Each row of a before or after table is a point. The points were changed in one or more steps. Then noise was added and the rows were shuffled. The steps act on columns, c1 being the first. What was done? A step turns or swaps two columns, mirrors them in a line or flattens them onto one, adds a multiple of one to another, or multiplies or shifts one. Angles are multiples of 10 degrees, from the lower column toward the higher: turns from -170 to 170, lines from 10 to 170 but not 90. Use the fewest steps. Two steps may share a column if one is a turn and the other turns, adds or multiplies; they go together, in the order done. Otherwise the lowest column goes first.
In the rows, zero is written as 128.

Before (9 x 3)
[171 30 138]
[181 99 166]
[142 132 70]
[134 105 152]
[134 135 148]
[81 193 85]
[157 171 47]
[156 121 142]
[81 72 127]
After (9 x 3)
[136 75 82]
[200 173 169]
[185 130 151]
[102 104 131]
[112 30 171]
[110 136 132]
[110 124 154]
[78 99 173]
[179 191 91]
Steps: turn c1 and c3 by 100 degrees

Before (13 x 6)
[118 130 109 107 110 249]
[87 199 116 140 126 99]
[152 130 124 122 122 124]
[143 147 136 125 106 139]
[117 136 130 162 144 146]
[156 136 130 146 110 122]
[145 136 126 138 124 133]
[135 136 133 117 159 146]
[91 204 100 128 122 124]
[68 133 135 133 105 100]
[129 135 121 154 102 110]
[128 138 134 161 116 108]
[127 140 95 132 145 105]
After (13 x 6)
[134 124 119 155 153 112]
[154 132 135 124 149 137]
[129 115 129 162 111 145]
[123 118 110 107 146 251]
[103 76 136 133 150 100]
[142 138 128 136 133 131]
[167 57 115 140 128 98]
[137 120 94 131 110 105]
[148 146 129 145 146 122]
[175 58 99 128 134 124]
[142 148 124 122 134 124]
[140 131 134 119 96 147]
[138 124 134 163 137 106]
Steps: mirror c1 and c2 in the line at 30 degrees; multiply c5 by -1

Before (8 x 8)
[110 103 178 154 53 83 114 166]
[104 246 112 174 182 134 136 180]
[101 88 108 136 171 154 134 142]
[94 100 115 159 149 80 102 138]
[96 105 106 86 158 95 117 155]
[207 153 96 139 165 140 92 174]
[243 108 115 133 170 110 152 158]
[166 88 244 142 128 138 112 42]
After (8 x 8)
[222 152 143 140 166 135 90 127]
[129 104 177 156 53 80 110 172]
[107 100 102 164 145 85 99 156]
[118 85 239 144 125 143 109 37]
[112 86 102 133 168 157 135 152]
[114 103 102 81 157 92 120 169]
[129 248 113 170 184 134 133 184]
[241 103 172 133 170 110 154 95]
Steps: turn c1 and c8 by -30 degrees; add 0.5 times c1 to c3

Before (14 x 11)
[172 146 157 178 144 82 78 88 113 192 88]
[72 103 131 117 149 125 215 88 126 108 125]
[108 112 100 125 97 183 122 135 166 48 181]
[138 178 165 162 80 46 113 52 172 166 142]
[167 54 134 135 100 177 226 131 146 66 115]
[117 130 195 125 77 155 115 128 113 58 139]
[135 157 125 125 84 61 71 87 126 215 75]
[130 62 154 72 116 169 158 78 143 46 114]
[126 120 170 139 120 24 84 142 137 164 115]
[116 126 138 119 87 101 96 130 190 37 98]
[118 109 136 176 54 38 75 81 101 167 107]
[90 107 135 170 129 154 188 90 138 74 75]
[109 184 132 95 48 145 160 148 152 57 132]
[160 97 108 125 146 109 175 89 84 44 114]
After (14 x 11)
[124 119 170 142 121 44 84 141 136 58 106]
[115 128 197 125 77 129 115 129 113 204 145]
[118 110 136 175 56 58 74 82 100 61 94]
[114 127 138 120 85 73 96 128 190 205 81]
[137 177 166 161 78 63 112 53 173 64 153]
[166 54 135 136 100 154 227 130 146 203 108]
[107 111 102 124 95 150 123 135 165 224 213]
[89 109 135 168 130 134 188 91 135 187 44]
[111 184 131 97 48 121 159 148 154 199 132]
[172 146 158 180 145 105 79 87 113 51 62]
[129 62 155 72 117 137 157 79 144 217 105]
[159 96 107 125 146 82 174 89 84 201 106]
[136 155 124 125 85 96 72 86 125 23 44]
[71 104 132 117 149 118 217 87 127 144 123]
Steps: mirror c6 and c10 in the line at 10 degrees; multiply c11 by 1.6

Before (11 x 12)
[121 111 122 100 65 54 183 175 192 123 107 112]
[168 151 140 106 183 60 78 87 180 93 158 160]
[116 175 126 110 144 113 111 195 85 154 152 148]
[63 160 173 142 81 65 113 100 84 60 67 160]
[61 87 40 120 158 152 149 122 84 161 131 136]
[81 174 157 162 94 163 126 173 160 59 123 209]
[124 123 146 164 196 173 144 168 77 152 115 213]
[181 161 156 181 61 99 127 168 166 193 125 176]
[183 98 153 163 117 149 75 190 113 116 114 199]
[99 119 175 129 53 56 135 125 179 74 155 218]
[157 114 148 141 171 186 125 184 84 180 173 93]
After (11 x 12)
[183 91 144 179 102 94 127 175 171 189 125 176]
[163 110 148 102 234 60 63 94 176 95 161 156]
[97 85 101 126 102 56 138 135 175 69 157 219]
[159 115 105 142 138 187 127 196 86 181 175 90]
[112 105 173 106 110 119 101 203 86 152 146 146]
[61 73 138 146 32 60 111 88 92 61 63 157]
[179 116 87 165 106 145 60 189 120 116 116 197]
[127 117 110 161 143 181 144 166 76 154 111 214]
[117 136 116 105 127 52 198 166 196 119 112 115]
[90 85 163 156 123 161 127 172 163 57 126 209]
[59 227 123 119 112 155 155 124 84 163 129 136]
Steps: turn c2 and c3 by 110 degrees; add 1 times c9 to c5; multiply c7 by 1.3; add 0.3 times c11 to c8

Before (14 x 18)
[61 103 113 106 153 183 89 196 172 141 128 146 87 210 117 172 158 109]
[158 118 128 110 97 83 93 149 124 64 98 97 86 134 114 126 172 186]
[169 94 127 175 145 133 120 92 117 93 114 130 137 114 121 154 195 201]
[69 91 174 148 68 172 106 165 144 139 105 127 97 181 70 174 133 111]
[74 134 56 182 171 96 208 103 90 113 169 79 189 161 82 185 89 139]
[118 43 158 105 131 162 152 206 138 152 101 100 82 178 104 165 164 152]
[72 88 94 191 210 89 141 154 82 120 166 134 133 143 53 192 66 139]
[139 172 70 168 152 103 166 125 93 87 70 120 140 84 81 209 110 191]
[189 134 132 114 136 120 135 114 134 110 82 141 145 100 95 84 141 181]
[132 60 131 77 91 160 123 125 188 97 122 141 72 117 88 129 175 212]
[71 73 158 124 171 124 100 140 197 142 79 87 75 175 79 164 159 142]
[39 114 135 155 148 206 90 237 169 150 160 61 118 169 61 167 135 128]
[144 149 140 203 135 46 210 123 127 71 95 170 142 141 106 157 114 249]
[125 163 126 174 134 109 173 95 73 100 86 129 75 112 121 116 126 231]
After (14 x 18)
[73 116 130 110 94 81 92 125 123 61 96 134 94 136 115 127 122 189]
[212 88 94 196 209 87 138 150 82 114 166 129 130 145 53 194 131 139]
[147 101 115 108 153 184 88 199 171 117 128 136 88 207 116 172 78 106]
[140 76 158 122 170 121 100 143 196 135 75 136 88 177 76 163 81 145]
[104 45 158 103 135 165 155 208 137 124 104 134 86 176 100 160 107 153]
[177 114 134 156 150 207 88 237 169 112 160 128 132 168 59 166 77 127]
[194 133 56 182 171 97 206 100 92 123 168 112 196 163 83 184 118 139]
[130 162 127 176 135 106 173 86 74 115 88 138 76 111 122 117 127 229]
[49 95 124 172 146 131 120 81 117 104 116 128 136 117 121 153 123 201]
[133 177 69 172 152 101 168 117 98 89 71 126 138 86 80 209 142 190]
[167 90 174 151 67 169 106 171 144 123 105 136 96 181 67 178 97 112]
[129 151 139 200 133 43 207 104 132 76 96 131 134 142 109 154 144 247]
[91 60 134 77 89 160 125 116 186 99 121 137 70 119 91 131 106 213]
[82 137 135 115 142 118 134 106 136 115 81 125 144 97 95 81 154 180]
Steps: turn c1 and c17 by 130 degrees; multiply c17 by 0.7; turn c8 and c10 by -20 degrees; flatten c12 and c13 onto the line at 100 degrees

Before (12 x 24)
[101 131 66 97 124 103 130 136 175 152 200 127 110 63 131 91 158 108 161 212 68 143 149 180]
[187 103 63 74 129 123 139 166 143 140 193 73 165 86 102 153 139 106 172 182 58 177 171 164]
[218 118 57 119 152 102 148 120 185 143 147 126 119 105 131 109 156 93 169 164 135 120 169 180]
[145 131 134 154 105 195 47 77 96 159 127 201 150 201 99 83 136 81 153 136 191 116 99 102]
[115 161 156 158 82 176 102 62 116 141 124 172 135 176 139 147 131 176 185 138 149 79 140 132]
[110 115 109 69 64 103 128 115 201 66 83 76 162 176 221 118 202 116 46 158 172 151 153 129]
[146 211 199 147 123 203 100 83 84 111 67 177 124 160 126 73 141 119 148 141 181 119 116 80]
[157 153 130 89 74 169 95 125 204 71 128 161 111 164 216 169 185 121 21 163 136 147 162 141]
[110 194 124 99 94 247 129 111 138 160 110 170 136 195 111 92 155 151 129 143 176 66 134 112]
[161 144 49 116 134 93 91 125 187 159 154 45 104 102 97 145 188 67 146 169 49 137 181 167]
[178 132 7 88 118 91 77 158 178 90 142 123 136 97 128 106 180 97 201 154 71 145 177 119]
[178 149 87 95 97 101 118 153 211 173 200 95 122 108 138 136 167 65 215 199 107 162 188 122]
After (12 x 24)
[160 191 132 89 173 169 58 133 200 71 134 159 108 138 216 173 137 167 40 161 136 145 160 135]
[114 189 129 102 170 241 108 133 142 160 111 171 139 125 109 93 142 126 148 137 177 67 130 93]
[220 101 57 121 93 119 122 113 189 143 146 126 116 124 127 106 164 148 165 165 134 125 172 182]
[179 117 89 95 124 100 89 149 209 171 197 101 124 137 138 138 144 195 223 200 106 162 189 130]
[178 113 3 83 115 93 54 144 175 87 145 118 138 138 127 102 124 157 196 151 69 143 175 123]
[102 117 65 89 121 110 109 117 178 153 199 129 110 121 129 93 149 146 160 211 70 143 151 186]
[162 137 50 116 86 98 62 120 183 162 157 44 102 123 96 143 138 176 149 169 49 135 177 176]
[141 119 137 157 127 190 67 104 99 162 127 205 149 122 96 84 70 179 155 141 193 117 104 93]
[110 147 106 72 178 105 71 130 198 64 83 77 161 129 226 119 175 175 51 160 174 148 153 133]
[184 85 62 74 117 127 129 149 142 143 191 74 169 130 102 154 144 148 156 180 54 177 170 166]
[146 201 198 149 132 189 101 96 84 109 71 181 126 119 129 71 116 141 181 142 183 116 115 66]
[118 138 155 161 193 172 107 84 112 141 123 174 133 113 133 142 110 112 188 136 152 78 139 124]
Steps: turn c2 and c19 by 20 degrees; turn c5 and c18 by -150 degrees; turn c6 and c24 by -10 degrees; turn c7 and c17 by 50 degrees; flatten c8 and c14 onto the line at 20 degrees

Before (8 x 32)
[135 171 95 167 124 118 154 173 154 111 152 146 144 147 126 158 98 170 112 133 147 102 124 134 99 80 158 133 130 95 129 97]
[129 113 118 127 123 169 127 102 155 117 111 108 144 134 102 120 203 83 113 100 167 120 145 118 128 103 118 121 114 181 108 113]
[134 145 140 135 124 95 114 127 119 139 110 137 116 128 116 128 134 137 116 159 143 131 138 100 137 135 127 112 102 174 116 152]
[117 158 111 148 98 112 156 160 130 130 128 117 121 141 103 159 108 145 114 108 108 144 122 139 110 79 139 163 123 105 146 107]
[113 86 150 110 134 176 107 137 158 146 105 88 109 111 108 131 249 103 127 111 164 128 154 129 121 130 91 119 100 166 133 123]
[116 140 120 114 132 126 122 101 111 146 98 121 100 119 168 100 108 127 136 113 146 141 169 109 118 153 112 134 97 169 121 165]
[118 158 124 182 132 148 157 152 130 127 160 117 111 129 89 170 122 139 99 128 120 129 155 162 109 80 139 144 104 103 129 112]
[109 141 159 91 127 126 102 108 105 139 100 131 129 135 136 108 150 153 112 140 145 136 154 106 97 127 124 128 72 176 100 167]
After (8 x 32)
[126 138 117 117 128 131 121 102 111 147 99 120 101 122 113 101 110 129 131 116 172 144 136 108 118 155 109 135 92 167 92 164]
[105 140 157 91 128 127 100 108 108 136 98 132 128 132 100 107 151 152 113 141 156 136 128 107 91 126 126 129 71 173 126 166]
[120 144 139 135 96 125 114 126 120 137 110 137 115 126 119 130 135 134 113 159 146 132 121 101 134 135 127 108 99 171 140 151]
[146 159 126 183 147 134 153 154 130 129 161 117 113 130 135 170 126 139 98 130 148 129 146 161 110 80 139 145 104 104 168 112]
[95 116 120 129 167 126 123 105 155 118 108 108 147 138 112 121 201 81 112 101 162 121 105 118 130 104 122 123 113 181 158 109]
[138 159 108 148 111 99 157 159 130 131 126 117 119 142 150 160 109 146 115 109 113 141 144 140 111 78 138 160 124 105 152 104]
[105 170 94 165 119 122 156 176 154 112 151 145 143 148 127 157 101 168 112 134 134 103 110 134 99 79 154 130 133 92 130 98]
[84 85 146 111 174 134 105 136 156 147 108 84 107 109 136 132 251 106 127 112 169 125 111 129 127 131 94 117 102 162 149 124]
Steps: turn c21 and c23 by -60 degrees; add 1.5 times c23 to c1; swap c5 and c6; turn c15 and c31 by -100 degrees

Before (8 x 64)
[110 144 34 119 141 115 168 109 136 97 124 105 153 109 80 115 48 101 126 129 126 136 91 141 123 127 151 143 104 110 139 136 131 64 165 145 102 164 78 113 193 136 118 125 66 154 126 118 125 120 57 89 111 112 122 110 116 144 113 134 171 153 112 137]
[115 149 114 148 145 111 122 129 137 113 93 85 141 130 137 121 121 141 114 176 112 146 116 110 113 108 162 166 157 107 139 60 138 137 149 97 110 111 96 198 110 120 122 138 159 120 133 151 127 132 155 189 144 104 127 114 144 132 154 135 153 128 160 114]
[122 118 143 151 116 130 128 156 125 127 115 136 84 122 136 120 104 106 134 130 113 115 192 114 155 120 148 125 131 121 141 130 143 146 169 147 117 172 107 123 107 141 93 130 145 110 218 192 143 139 154 139 129 108 116 127 129 140 132 104 170 150 136 138]
[112 157 142 136 147 123 170 112 115 132 108 135 153 112 145 148 70 136 158 163 107 115 98 137 108 98 164 107 98 141 112 139 141 162 119 124 152 62 115 105 135 123 130 153 154 110 110 106 132 80 127 96 133 156 110 119 164 157 139 143 77 151 138 144]
[123 31 153 123 157 110 175 119 133 130 122 129 102 90 141 131 150 140 143 166 168 131 95 120 113 147 127 113 93 121 137 133 131 142 156 117 154 77 123 107 141 157 123 98 89 144 118 135 132 140 114 95 124 106 106 129 150 134 137 140 164 98 120 150]
[113 140 150 132 149 129 125 124 137 124 121 134 121 120 129 124 148 130 140 134 144 84 138 138 106 97 152 144 129 183 121 133 131 151 131 101 138 165 133 201 105 118 112 140 125 193 111 115 157 111 136 92 103 109 98 125 121 163 139 143 153 137 134 142]
[122 140 115 131 110 143 133 101 134 129 85 134 142 155 91 133 150 138 145 126 148 122 143 130 203 114 164 163 147 149 140 140 155 161 7 154 110 128 122 109 125 146 95 157 125 137 142 107 140 128 104 88 206 107 105 113 115 144 107 123 112 155 154 116]
[128 156 141 70 116 126 131 103 138 120 119 131 112 92 103 168 137 140 146 136 103 72 98 87 107 164 133 113 143 126 141 142 152 148 165 97 130 165 142 119 111 132 116 121 127 110 130 104 136 139 111 88 108 105 167 108 133 133 104 119 140 69 151 124]
After (8 x 64)
[107 146 47 120 140 114 168 113 136 99 121 107 171 106 79 110 50 98 124 134 125 134 91 142 127 127 153 142 104 108 137 135 129 63 78 143 100 166 165 115 195 196 119 125 64 152 129 114 125 117 56 91 110 112 122 112 117 144 113 131 173 154 109 139]
[112 140 147 133 147 130 126 126 140 123 121 138 121 120 131 122 151 130 141 133 145 83 138 138 104 96 150 144 128 183 122 131 131 152 133 99 137 165 133 202 103 178 111 141 127 190 112 117 158 112 132 93 105 111 95 123 123 163 142 140 155 135 134 145]
[121 118 137 151 115 132 127 158 124 125 116 139 105 123 139 119 104 108 136 132 113 114 192 117 152 121 148 123 130 121 141 131 141 147 106 144 118 173 167 122 108 201 93 131 144 110 216 191 140 138 153 139 130 107 116 130 129 140 132 106 172 149 137 137]
[122 32 145 123 156 110 176 117 133 129 126 127 112 95 142 132 149 142 143 166 170 128 96 122 112 144 128 113 92 121 136 134 132 140 123 117 153 77 156 109 143 219 125 97 89 144 117 133 137 139 115 94 125 104 108 127 149 134 138 143 164 96 123 152]
[122 143 119 133 109 142 133 102 134 131 85 133 138 158 91 133 153 139 146 125 146 119 141 133 206 116 164 165 146 151 139 139 155 158 120 156 109 132 9 108 124 206 95 158 127 140 138 108 139 128 100 86 205 111 105 114 114 147 103 124 113 156 153 115]
[116 147 115 146 146 109 122 128 135 111 94 85 137 131 137 117 123 139 114 176 109 145 116 109 115 104 163 168 153 105 139 59 137 137 94 94 107 109 150 198 112 177 125 139 158 120 133 149 126 134 154 191 143 104 125 112 146 132 152 137 156 127 161 114]
[129 158 138 72 116 124 130 102 139 121 120 127 116 95 104 166 138 137 145 135 103 73 101 90 107 164 134 114 145 124 142 143 154 149 144 95 131 166 165 121 110 192 114 122 128 111 130 102 135 138 110 87 108 106 167 113 138 131 100 120 141 70 152 122]
[115 157 144 135 145 124 172 114 113 135 105 131 133 109 143 151 69 139 158 162 108 117 100 137 111 97 164 105 99 140 110 138 143 162 117 122 152 63 119 105 136 183 131 154 153 107 110 107 132 81 125 94 132 158 112 119 163 157 139 144 77 150 139 146]
Steps: multiply c13 by 0.4; turn c3 and c13 by -20 degrees; swap c35 and c39; shift c42 by 60
